Each row of a before or after table is a point. The points were changed in one or more steps. Then noise was added and the rows were shuffled. The steps act on how far a point lies along the listed directions, d1 being the first. Write out the steps. A step turns or swaps two directions, mirrors them in a line or flattens them onto one, adds a multiple of one to another, or multiplies one. Angles are multiples of 10 degrees, from the lower direction toward the higher: turns from -170 to 170, lines from 10 to 170 but not 90. Use the fewest steps. Two steps may share a direction if one is a turn and the other turns, adds or multiplies; they go together, in the order done. Otherwise the lowest direction goes first.

Directions:
(1): [ 40 -42]
(2): [42 40]
Before:
[[ -4 -13]
 [-37  -9]
 [-56  26]
 [-14  -2]
 [ 34   3]
 [-33  20]
 [-12  -1]
 [  1 -25]
 [  2   1]
 [-20  36]
 [ 24 -15]
 [ -2   0]
 [ 29 -12]
 [-28  16]]
After (14 x 2):
[[-38  -6]
 [ -7 -14]
 [ 26  24]
 [  6 -11]
 [-12 -11]
 [ -2  -4]
 [ 18 -18]
 [  1   5]
 [ 27   3]
 [-38  18]
 [-61 -16]
 [ 29   9]
 [-28  -6]
 [-22 -28]]
Steps: turn d1 and d2 by 40 degrees

Directions:
(1): [-34  50 -16  -2]
(2): [-11  -9 -12  60]
(3): [-19 -29 -49 -17]
(4): [-48 -22  34  -5]
Before (13 x 4):
[[-22 -20  -9 -33]
 [  2   6  24 -14]
 [  3 -39 -25  -5]
 [ -9  23  56  10]
 [-44  -2 -13 -23]
 [-18 -21  -1  10]
 [-20  -2  13 -21]
 [-13 -55  -4  -6]
 [-17   2  33 -59]
 [ 15 -12  30 -30]
 [-27 -36 -24  -6]
 [  3  18  22 -42]
 [ 15 -15  12  -3]]
After, 13 rows:
[[  4  20  12 -17]
 [-18   3 -31 -27]
 [-44   0 -18 -20]
 [  1  18 -54   4]
 [-12  13 -21  13]
 [ 22  12  -9  -3]
 [ 22  26  -3 -31]
 [-22  -2 -45   4]
 [-16  16  -6 -20]
 [  7 -11 -45   2]
 [ -6  44  42   3]
 [  0  13  18 -47]
 [-14  33   1 -61]]
Steps: swap d1 and d4; turn d2 and d3 by -10 degrees

Directions:
(1): [  9  -5  37  20  -3  32 -10 -60  -8]
(2): [ 53 -22   9 -23 -44  -8 -22  11 -11]
(3): [-52 -16  21 -31  -9  -6 -47   2  -5]
(4): [ 18  17  55  12  37 -15 -11  33  -9]
(5): [ -1 -58 -12  18  26 -23   6  -6 -39]
(6): [  9 -42   2   4  19  22 -10  13  60]
Before (10 x 9):
[[ 57  -3   7  -2 -33   4   2   4  -7]
 [-13  12  -6  10   2   8  -1  34  29]
 [-15   7  12 -17   9  14   5   0  -2]
 [ -3 -11  -2   8  10 -23  -4  20  -7]
 [-11 -13 -52 -22 -28  22   1 -22  30]
 [-20 -23 -56  -6 -14  31   2 -21  52]
 [ 24  10   0   3   2 -14  15  12   2]
 [ 22  15 -19  -6 -34  -4  13   5  -1]
 [  5  17   0  23  12  -5  15   2  13]
 [ 41  26  -5  19  -1  -4  25   7  -8]]
After, 10 rows:
[[  2  29  -7  18  -1   2  13  -2  22]
 [ 30  21  -5  -6 -15  -6  12   9  13]
 [ 26   8 -27 -10 -46   0  12   2   5]
 [-17 -44 -60   2  -6  16   5 -25  22]
 [-17   3  11 -14  12  14   9  -1  -4]
 [ -3   6 -12   2 -14   4  -3  30  23]
 [  9  -8   8   2   4 -25 -10  25  -8]
 [ -9 -39 -55 -13 -18   6   5 -24   6]
 [ 37  45 -17   5 -25  12  24   0  16]
 [ 49   9  -2  -7 -44  13   2  -1   5]]
Steps: add -0.7 times d1 to d2; add 0.7 times d3 to d5; turn d4 and d5 by -30 degrees; multiply d6 by 0.7
